Every row gives one point. The points of each table are mixes of a few directions, plus a little noise. How many directions does each table use, and how many do they share? Where both have some left over, give the other angles between the two spaces (their principal angles), to ten degrees, smallest first.
(in the rows, 128 means zero)

First:
[[130 120]
 [143  78]
 [152  53]
 [108 199]
 [108 190]]
Second:
[[130 128]
 [ 46 132]
 [178 126]
 [ 76 130]
 [209 124]]
Directions: first 1, second 1, shared 0; angles 70

First (5 x 4):
[[ 96 117 240 127]
 [110 124 186 126]
 [123 126 145 130]
 [158 136  26 130]
 [152 137  42 129]]
Second, 8 rows:
[[105 143 223  97]
 [138 137  96 118]
 [ 95 132 110 169]
 [135 108  98 161]
 [ 83 100  55 249]
 [188 118 190  41]
 [161 129 132  87]
 [119 156 120 107]]
Directions: first 1, second 3, shared 1

First:
[[ 99 140 135 155 149 100 219 121]
 [137 140 168 166 150 126 102 140]
 [114 128 113 121 126 120 170 122]
 [119 122 119 133 132 120 142 116]
 [148 150 168 136 130 144 100 162]
 [124 109  89  98 110 132 122 112]
 [151 164 173 121 121 150 124 181]
 [132  94  95 122 123 130  67  94]
 [126 104  88 101 112 132 105 105]]
Second, 9 rows:
[[139 134 123 166  67 121 131 124]
 [123 125 130 110 157 132 127 130]
 [107 116 138  53 249 142 122 137]
 [135 132 125 152  88 124 130 125]
 [135 132 125 151  90 124 130 125]
 [126 127 129 121 141 129 127 129]
 [134 132 126 147  97 124 129 125]
 [139 134 123 166  67 121 131 123]
 [116 121 133  86 197 136 124 134]]
Directions: first 3, second 1, shared 0; angles 90

First:
[[169  88 134  84 101  61 116  85 134 101 249]
 [146 110 131 108 116  98 123 109 131 116 182]
 [ 91 163 123 167 152 188 138 166 122 152  21]
 [110 146 125 148 140 158 133 147 125 140  74]
 [122 134 127 135 132 138 130 134 127 132 110]
 [130 126 128 126 126 124 127 125 128 126 135]
 [128 128 128 128 128 128 128 128 128 128 128]
 [136 120 129 120 123 115 126 120 129 123 151]
 [126 130 128 130 129 131 129 130 128 129 122]
 [121 135 127 135 133 139 130 135 127 133 108]]
Second (9 x 11):
[[116 144 107 138  95 131 123 156 147 117  74]
 [147 112 124 106 100  89 119 113 139 108 180]
 [137 124 111 116  85  99 117 133 148 105 135]
 [119 142 108 135  97 128 124 153 143 117  81]
 [123 132 131 132 137 138 132 129 126 135 118]
 [116 140 123 139 130 145 129 143 129 133  90]
 [135 112 162 125 190 144 141  94  96 154 184]
 [108 143 143 153 181 180 143 134 106 161  85]
 [150 104 142 105 137 102 126  96 120 125 203]]
Directions: first 1, second 2, shared 1

First:
[[141 122 119 134 138 116 148 127 129 149 149 171]
 [117 133 136 123 119 140 110 129 127 109 110  88]
 [126 129 130 128 127 130 126 128 128 126 125 123]
 [ 95 143 152 112 101 161  73 133 127  72  70   7]
 [136 125 122 132 134 119 141 126 128 142 142 157]
 [144 121 117 136 140 111 154 125 129 156 156 186]
 [121 130 131 125 123 134 118 129 128 118 117 106]
 [127 129 128 128 127 129 127 128 128 126 126 125]
 [116 133 137 123 119 139 110 130 127 109 109  86]
 [157 115 107 140 151 101 173 125 129 174 176 228]]
Second, 10 rows:
[[ 65 148 144 178 130 153 123 101 104 112 118 111]
 [131 149 111 139 106  86 165 100 131 154 132 106]
 [169  98 150 107 122 116 126 154 164 150 147 146]
 [129  86  79  96 113 125 124 141  80 141 173 120]
 [132 146 150 119 131  98 170 125 129 128 110 130]
 [164 137 170 122 129 158 121 126 186 137 112 149]
 [141 133  91 115 134  98 126 139 117 121 125 123]
 [117 119  92 127 153 100 102 162  99  97 124 127]
 [104 126 138 148 115 152 128 108 122 137 139 119]
 [128 138 156 128 148 195  95 128 147 101 101 150]]
Directions: first 1, second 6, shared 0; angles 60

First (8 x 18):
[[125  83   7 115 164 143  38 201  56 128 159  33 207 174 142 117 168  77]
 [123  79 234  55 205 147 121  52 195 199  56 213  79  85 150 145  63 161]
 [163 151 203 146 151 116 185  86 171 195  44 132  35 103 139 126 135 113]
 [159 175 131 115 115 148 122 141  83  55 154  78 144 133 107  95 122  77]
 [ 94 133 102 205 102 107 103 127 119 145 104 172 180 111 100  86 118 136]
 [181 103 123 180  80 120 178 155 127 156 111 131 163 205 149 124 153 157]
 [ 96 156 124 104 109 120 148 124 145  84 182 128  88  97 122 165 134 143]
 [ 87 140  96 102  94 125 130 141 131  62 214 133 132 115 119 164 128 159]]
Second:
[[156  60 175  75  53 147 182 100 125  80 146 185 124 161 117 184  99 182]
 [ 79 159  64 118 151 101  87 127 137 156  70  86 182 105 108  39  96  82]
 [108  79 130  43  67 121 228 108 164  69 129 144 147 181 140 154 137 184]
 [ 75  65  42 116 159 113  97 135  93 155  74  75 132 126 128 133 187  85]
 [108 191  96 201 223 114 106 174 133 168 153  59  85 112 175 130 235  88]
 [ 96  88  84 111 140 120 133 132 116 133 106  97 123 138 136 143 175 117]
 [202 202 242 138  78 151 159 113 168  93 191 208 131 127 121 119  32 184]
 [194 170 198 194 138 155  93 136 110 141 178 169  88 102 126 155 104 132]
 [134 136 119 155 139 132  64 127 102 158 104 130 140  95 102  99  87  97]]
Directions: first 6, second 4, shared 1; angles 30, 60, 80

First (9 x 24):
[[111 149 140 125 100 132 176 121 136 121  81  84  64 142 122 144  87 109
  122 116 153 141  96 120]
 [131 112 112 141 136 133 112 130 156 144 156 132 159 113 127 128 135 120
  142 128 114 119 150 104]
 [131 138 138 115 119 127 138 127 112 112 108 131 110 137 128 130 124 138
  120 127 137 134 113 145]
 [124 116 106 150 140 119 101 120 145 156 163 156 166 114 131 123 147 129
  140 147 115 112 153 122]
 [145 123 127 107 111 140 128 133 149 106 126 140 137 119 123 137 128 142
  138 117 125 129 127 125]
 [117 137 134 135 133 119 134 123 109 135 118 121 110 138 131 124 125 124
  119 135 135 131 120 138]
 [135 106 118 143 162 131  96 140 131 146 171 129 176 116 132 115 149 118
  134 127 104 122 160 107]
 [131 128 122 127 125 122 118 123 127 128 134 153 139 125 129 127 140 142
  131 138 127 122 131 142]
 [128 144 154 111 126 128 149 134  88 104  94 107  89 149 130 125 116 131
  108 118 143 145 103 149]]
Second (10 x 24):
[[132 114  67 158 133 147 113 134 133 152 155 131 133 133 138 147 101 116
  123 139 120 132 133 101]
 [126 135 156 114 126 119 135 126 127 117 116 127 125 126 124 119 142 133
  131 123 132 126 126 140]
 [128 128 125 130 128 129 127 128 129 128 129 128 127 128 129 129 127 128
  128 129 128 128 129 127]
 [128 128 128 128 129 128 129 127 129 128 128 128 128 129 129 128 129 128
  129 127 128 128 127 129]
 [126 136 160 111 125 117 137 124 125 115 113 127 124 126 123 117 143 134
  131 123 131 126 126 142]
 [127 135 158 113 126 120 136 126 126 116 114 128 126 125 123 119 143 133
  131 123 132 126 126 141]
 [129 127 123 131 128 130 126 128 128 129 131 128 128 128 129 129 126 126
  127 129 128 128 129 125]
 [137  99   7 189 137 165  98 140 137 175 182 132 138 136 147 165  74 104
  117 150 114 136 137  74]
 [126 132 148 118 126 122 133 126 126 120 119 128 126 126 124 122 138 132
  129 123 130 126 125 138]
 [123 147 205  89 122 104 147 120 122  99  95 126 121 122 116 105 163 143
  134 114 137 123 123 163]]
Directions: first 4, second 1, shared 0; angles 50
